Every row gives one point. Each copy is the shape, with its points in the same order, stretched, turned, moved and blurred by noise. Is it also mirrored, or only turned?
In the rows, zero is written as 128.

Shape (6 x 3)
[[132 100 106]
 [126 204 170]
 [133 117 102]
 [120 124 102]
 [134 125 173]
 [158 115 109]]
Copy 1 (6 x 3)
[[114  98 143]
 [199 188 124]
 [138 101 144]
 [146  99 131]
 [104 167 134]
 [129 113 170]]
Copy 1 is: only turned
Copy 2 (6 x 3)
[[137 162  98]
 [103  53 227]
 [132 157 107]
 [124 147 106]
 [152  95 184]
 [132 166 132]]
Copy 2 is: only turned
Copy 3 (6 x 3)
[[160 159 151]
 [ 59  55 101]
 [139 155 143]
 [134 147 151]
 [151  89 131]
 [144 165 117]]
Copy 3 is: mirrored
Copy 4 (6 x 3)
[[ 90 131  90]
 [142 131 249]
 [ 97 144 103]
 [104 143 127]
 [122 100 159]
 [ 75 120  93]]
Copy 4 is: mirrored

Shape (8 x 4)
[[117 129 130 173]
 [135 119 116 116]
 [ 55 120 109 121]
 [156 140 110  21]
 [117  99 198 130]
 [ 58 211 106 167]
 [158 128 102 114]
 [154 180 104 177]]
Copy 1 (8 x 4)
[[118 170 135 135]
 [134 134 129 129]
 [147 150 167 179]
 [146  68 156 113]
 [ 82 118 153 174]
 [158 192 198 140]
 [133 130 117 111]
 [129 174 131  76]]
Copy 1 is: mirrored
Copy 2 (8 x 4)
[[107  98 165 171]
 [126 138 110 136]
 [158 168 177 203]
 [133 195  53  43]
 [195  98 176  93]
 [ 43 122 232 198]
 [100 137  81 128]
 [ 22  90 142 148]]
Copy 2 is: mirrored

Shape (8 x 4)
[[181 127 132 156]
 [166 137 190 151]
 [ 56 110 162 130]
 [ 94 143  90 137]
 [174  82  50 170]
 [122  95  93 118]
 [135 116 225 113]
 [104  88  76  78]]
Copy 1 (8 x 4)
[[110 168 161 136]
 [ 72 180 106 146]
 [121  54  75 143]
 [139  64 125  95]
 [165 112 244 176]
 [189  89 148 141]
 [106 174  51 166]
 [242  68 116 141]]
Copy 1 is: mirrored
Copy 2 (8 x 4)
[[151  91  86 106]
 [154 131  86  59]
 [178 196 169 106]
 [171 143 114 180]
 [178  48  97 156]
 [148 115 147 149]
 [133 165 143  41]
 [127 114 177 175]]
Copy 2 is: only turned
Copy 3 (8 x 4)
[[ 83 132 132 136]
 [ 70 161  99 115]
 [167 196 107 112]
 [195 141 116 131]
 [115 124 173 181]
 [125 151 166 136]
 [ 53 174 121  91]
 [126 147 195 111]]
Copy 3 is: mirrored

Shape (10 x 6)
[[194  95 162 175 132  61]
 [105 132  82 129 161  79]
 [120 127 185  72 159 108]
 [104  61 157 137 150  82]
 [149 172 103 126 104 171]
 [162 145 115  65  52 179]
 [181 128 156  78 150 172]
 [145 150  92 161 137 136]
 [138  71  87 133 124 142]
 [110  71 133 162  95 128]]
Copy 1 (10 x 6)
[[140 146 201  78 174 169]
 [106 113 139 123  91 154]
 [143 141  82  74 116 137]
 [ 80 118  97  90 164 155]
 [187 173 157 155  96 112]
 [230 152 152 160 140 129]
 [195 208 108 110 112 145]
 [138 177 171 145  91 132]
 [140 154 132 157 153 158]
 [111 125 143 132 183 122]]
Copy 1 is: mirrored
Copy 2 (10 x 6)
[[121 103  88  85 158 137]
 [156 160  97 168 184  77]
 [147 100 112 105  85  57]
 [ 69  96 106 121 153  82]
 [175 148 162 164 116 159]
 [120 130 127 126   7 184]
 [172  62 116 114  84 103]
 [157 150 152 175 179 137]
 [ 96  96 100 166 145 132]
 [ 56 124 153 138 139 162]]
Copy 2 is: mirrored
Copy 3 (10 x 6)
[[146 163 121 130  36 190]
 [138 151  81  67 152 132]
 [144  95 128  93 102  67]
 [122  90  88  62  72 178]
 [134 136 173 177 178 105]
 [194  81 218 189 173 105]
 [183 104 137 188 105  93]
 [120 156 116 147 155 140]
 [160  91 102 130 126 197]
 [ 88  78 135  99 106 188]]
Copy 3 is: only turned
